Every row gives one point. The window is the flat piece filled in between its corners: a triangle in 3 columns, a solid with four corners in 4, and so on. A path goes straight from each point to the next, and from the last back to the first. List the points from which the path goes on through the window.

Window:
array([[ -4, -36, -45],
       [ -2,  -8,  13],
       [-19,  37,  24]])
Path:
(1): [-51, -16, -22]
(2): [-26,  26,  39]
(3): [12, 48,  0]
(4): [ 27,  -1, -25]
(5): [-36,  16,  34]
(6): [-24, -69, -41]
(7): [ 14, -14, -32]
(8): [ 15, -16, -13]
(9): [-38, -23, -15]
(10): [-45,  32,  20]
(11): [22, 32, 22]
(12): [ 18,  -6, -23]
Through the window after points: 4, 8, 10

Window:
array([[-25, -76,  45, -34, -25, -18],
       [ -6, -16, -23,  -7, -17,  29],
       [  5,  -2, -21, -29, -28, -16],
       [ -3,  37, -29,  29, -26,  -4],
       [ 61,   9, -65,  53,  17,  -6],
       [  0, -27, -19,   0, -58,   2]])
Path:
(1): [ 38,   2,  12,  10, -61,  13]
(2): [ 27,  -6,  35,  17, -36,  15]
(3): [-24, -29, -36,   0, -20,   1]
(4): [-27, -55,  -7, -23, -22,  -7]
(5): [ 18, -28,  63, -12, -24,   6]
(6): [ 28,  35,  -1,  47, -25,  15]
(7): [ -5,  -4, -38,   5, -32,  -8]
(8): [  8,  -5, -51,   6, -17,   0]
(9): [ 26,  39, -28,   8, -30,  11]
(10): [ 28,  -5, -21,  20, -22,   9]
(11): [ 19, -20, -65,  22, -22, -22]
(12): [-58,  -8, -37, -25,  -2, -26]
Through the window after points: 4, 6, 10

Window:
array([[-14,  -2,  19,  -4, -65, -11, -50,  -5],
       [  5, -44,  -5,  11, -21,  -2,   7,  19],
       [-14,   4,  37,  -1, -15, -11,   1, -16],
       [ 43,  20, -61,  10,  12,   6,  46,   4],
       [ -9,   7, -15,  -3,  45, -34, -75, -71],
       [ 54,  19, -23,   8,  34,  31,  32,  57],
       [ 29,   5, -48, -39,  37,  29,  22,  -5],
       [-55,  18, -37,   2,  37, -10, -55, -49]])
Path:
(1): [ 15,  -4,  -7,  -4,  11,  37, -19, -24]
(2): [  2,   8,  -6,  10,  -2,  12, -45, -43]
(3): [-18,  -8,   2, -16,  14, -28, -37, -15]
(4): [ -9,  -4, -44, -30,  12, -43,  -6,  35]
(5): [ 12,   1,  -9,  21,   2,  41,  -3, -44]
(6): [  5,   2, -20,  63, -12,  22, -25, -36]
(7): [ -1, -13,   0, -38, -13, -20, -20,   8]
(8): [ 19,  -3, -21, -21,  42, -46, -10,  -9]
(9): [-18,  28, -48,  34,  -1,  69, -27, -13]
(10): [ 78, -41, -40,  -4,  23,  70, -11, -28]
(11): [-52,  12,   4,  -4, -12, -51, -17, -21]
(12): [ -9,  -4, -17, -15, -17, -29, -12,  20]
(13): [  7, -21, -21,  31,  23,  31,   4, -27]
(14): [ -5,  15,  -3,  50, -35,  49,  21, -22]
(15): [ 19,   2, -21, -21,  12, -13,   1,  24]
(16): [ 25,   9, -36, -19,   3, -35,  47,  25]
Through the window after points: 4, 6, 12

Window:
array([[ 24, -54, -16,  -6,   8, -18,  44, -58, -16,  25,   0],
       [-11, -80,  41, -45, -20, -12, -31, -16,  -1, -12,   3],
       [ 19, -48,  -2, -31,  24,  21,   7, -59, -13, -16, -28],
       [ -3,  -6, -14,  39, -21, -17, -38,  -3,   8, -16,  -9],
       [ -4, -29, -33, -51,  12,  -3, -15, -30, -12,  21,  26],
       [ 40,  58, -11,  27, -39, -15, -15,  35, -53,  -6,   9],
       [ 21,  -7,  11,   6,  15,  10,  34, -66,  -8,  -1,  36],
       [ 12,  42, -44,  18,  31, -81,  67,   8,  79, -57, -16],
       [ 18,  24,  36, -11, -71, -11, -87,  40,  11,  36, -20],
       [-26,  22,  -9,   6, -17, -12,   7,  54,  33,   0, -20],
       [ 28,   8,   2,  35,  39, -24, -23,  40,   5,  -4,  -9]])
Path:
(1): [-37,  24,  12, -19, -21, -12,  20, -47, -21,   5, -28]
(2): [-41, -10, -14,  -9,   8, -13, -20, -11, -16,  20, -17]
(3): [ 90, -39,   1,  -7, -19,   3,  -1, -33,  24, -43,  36]
(4): [ 39, -54, -20,   1, -25,  45, -40,   9,   0,  25,  46]
(5): [ -3,   5,  15, -10,  -3, -47,   5, -22,  -9, -12, -34]
(6): [  1, -10,  32,  -9,  40, -30,   3, -26, -32,  -2, -26]
(7): [ 37,  -2, -32,  30, -51,  11, -15,  24,  43,  -7,   9]
(8): [ 46,  -8, -28,  15,   4,   3,  -9,   7,  45, -58,  23]
(9): [-34,  13,   2,  -2,  12, -68,  53, -39, -12,  35, -41]
(10): [  8,  15,  -4,  10,   9, -27,  -7, -10, -10,   6, -17]
(11): [ 28, -11, -22,  -4, -18,  11, -15,  33,  41,  -4,  32]
(12): [ 59, -10, -23, -29, -47,  15, -19,  16,  25,   4,  -4]
(13): [ -5,  32,  31,  18, -25, -28, -47,  18, -22,  14, -11]
(14): [  2,  15,   0, -12,   3, -31,  -2,  -4, -18,  13,   0]
(15): [ 36,  -8, -36,   3, -17,  15, -20,   5, -12, -12,  23]
(16): [ 54, -54, -33,  18,  13, -14, -14,  30,  21,   3,  27]
Through the window after points: 2, 4, 8, 12, 14, 16

Window:
array([[ 22,  -5,  -1,  20,  -8,   6, -21,  -6,  26,  32, -23,  23,  -8,
        -17],
       [-24,  34, -18,   5,   3,   8, -26,  13,  14,   7,  19, -10,  15,
        -17],
       [-47, -27,  22,  21, -12, -31, -15,  -3, -18, -20,  -6, -12,  24,
         35],
       [ 27,  -5,  32,  35, -25,   5,   6,  10,   2, -14,  18,  18,   9,
         18],
       [-17,  -8,  19,   0,  16,  -5,  11, -15,   2,  42,  25,  18, -14,
         -9],
       [-72,  48, -32, -31, -36, -50,  -1,  77,  20, -54,  -1,  60,  14,
        -42],
       [ 16,   3, -31,  21,  29,  -3, -16,  13,  -2,  41,  12,  14,  -6,
         22],
       [ -3,  -2,   7,   6, -22,   8, -40,   6, -19,  46,  19,  14, -13,
         14],
       [-32, -95,  24,  -4,  40,  20, -25,  54, -85, -38,   0,  10,  15,
        -87],
       [ 21,  24, -31,  33, -21,  25,  13, -16, -30,  26, -15,   7, -34,
          3],
       [ 11,  15,  70,  45,  12, -12, -29,   1,   5, -23,  -3,  44, -25,
          2],
       [-22,   6, -29, -62,  -4, -14,  -2, -16, -27, -19,   2,   5,  22,
         20],
       [-11, -22,  -5,  18,  19,  47, -21,  -9,  14,  26,  14,  22, -22,
         19],
       [  7,  18,  10,  36,  -5,  18,  -6, -22, -17,  26,  -5,  47,  21,
         13]])
Path:
(1): [ 21,  29,  -4,  -4,  25,   7,  12,  72, -30,  27, -18, -33, -14,  12]
(2): [-15,  33,  62,  11,  -7,  24,   8,  35,   6,  10, -13,   6,   0,  11]
(3): [ -5, -17, -66,   4,  -7, -17, -21, -16, -27,  -9,  14,  26,   4, -20]
(4): [  4,  -7,  10,  23, -16, -12, -16,  -3, -18,  -6,  22,  27,  -9,   1]
(5): [-32,  -9,  25,  25,  35,  45,   1,  42,  22,  27, -42,   2,  35,   0]
(6): [-15,  12,  26, -13,   7,   1,   5,  35,  -6,  26,   4,  16,  -8,   0]
(7): [  9, -15, -33,  43, -13,  -2, -41, -28,   4, -27,  16,   8,   3, -10]
(8): [-10, -36,   5,  39,  -6, -20, -55, -12,   8, -22,  25,  24,  -4, -15]
(9): [ 10,  33,   6,   0,  -7,  31,  23,  20, -10,  32,  -2,   8,   1,  20]
(10): [-14,   0,  10,   5,  16,  17, -14,   8,   8,  33,  -3,  13,  -9,   5]
(11): [ -6,   2, -19,  18,  -7,   9, -18,  -7,   2,  -5,  22,  14,   3,  -9]
(12): [-38, -35,   0,  17,  -8,   1, -32, -28,   7,  -9,  27,  61,   7, -23]
Through the window after points: 2, 8, 10, 12

Window:
array([[-23, -15,  21,   1, -14,  32, -50, -32, -59,  31,  -7,  -3, -54,
        -18],
       [-13, -18, -25, -10,  84,  29,  11,   3,  12, -16,  27,  -2,   6,
        -42],
       [-10,  63,  32,  -4,  33, -22, -56,  -7,  18,  -9,  49, -13, -14,
         37],
       [-53,   5, -13,  11,  41,  -6, -20, -36,  41, -11,  -4,  48,  13,
        -30],
       [-22, -15,  -3,  -3, -17, -35,  31, -22,  11,  -5, -45,   4,  60,
        -49],
       [ 26, -23, -17, -10,   7,  19, -14,   1, -17, -24,   5,  28,  26,
          8],
       [-26, -32,  37,  24, -39,  29,  -5,  18,  -9,  17,  14, -21, -27,
        -24],
       [-40,   6,   2, -36, -19,  13,   2,  10,  30, -23,   7, -45, -19,
        -14],
       [-33, -29, -13, -17, -18, -20,  -6, -11,  19,  30,  32, -20,  -8,
         63],
       [ 12,   2,  15, -24,  19,  60, -10,  -2,   8,  32, -18,   6, -22,
        -10],
       [-22,  -5,  25,  -5,  18,  66, -40,  21, -28,   1,  59, -28,  20,
         14],
       [  7,  10, -30,   2,  -7,   3, -24,  28,  -1,   9, -17,  -8,  29,
          3],
       [-61, -21,  45,   4,   6, -11, -16,  10,  13,  19, -49,  13, -24,
         28],
       [ -9,   1, -39,  23, -19, -14,  23, -46,  16, -30, -19, -33,  33,
         -1]])
Path:
(1): [-31, -34,  10,   2,  20,  15, -28, -11,  28,   8, -11,  12,  -7,  -8]
(2): [ -6, -21, -32,  -1,   9,   5, -48, -34,  50,   3,  -4, -24,  22,  21]
(3): [-20,  11,   1,   6,  -6, -10,  12, -13,  -4, -11,   6, -12,   5,   6]
(4): [-33,  59,  11,  27, -20,  10, -16,   9, -72,  12, -22,   4, -24,  -7]
(5): [-15, -45,  14, -16,   1,  29, -37, -28,  -5,  16,  10, -10, -24, -12]
(6): [ 26,  -3,  30,  11,  20,   2, -47, -11,  63,  21, -20, -17,  -1,   9]
(7): [-95,   4, -16, -40, -27,   5,  35,  17, -44, -36,  17, -12, -10, -14]
(8): [-51,   3, -14, -24,  -9,  14,  -6,   9,  -2,  -4,  -9,  18,  -2,  45]
(9): [-10, -13,  10,  -3,  14,  -2, -16, -15,  21,  12,  13, -27,  -1,  -7]
(10): [ 26, -27,  41, -18, -15,  26, -23, -15,  44,  31, -40, -42,   5,  -5]
(11): [-66,  16, -23,  18,  12,  -5,  15,  10, -42, -20,  35,  41,   1, -26]
(12): [-87,  44,  13,  32,  -2,  43,  13, -16, -16,   9,  38,  10,  -5,  33]
(13): [  5, -14,   4,  -9,  14,   8, -23,   1,   5,  -7,  -6,  -6,  11, -26]
(14): [  0, -13,   2, -10,  21,  -1, -17, -22,  30,  -8,   5,  -2,  11, -10]
(15): [-42,  14, -29,  17,   7,  33,   6,  35, -63, -11,   0,  38,  19,  -3]
(16): [-37,  31,   1,   2,  11,   0, -14, -21, -13,  -2,   4,  14,  -2, -10]
Through the window after points: 2, 4, 6, 10, 14, 16
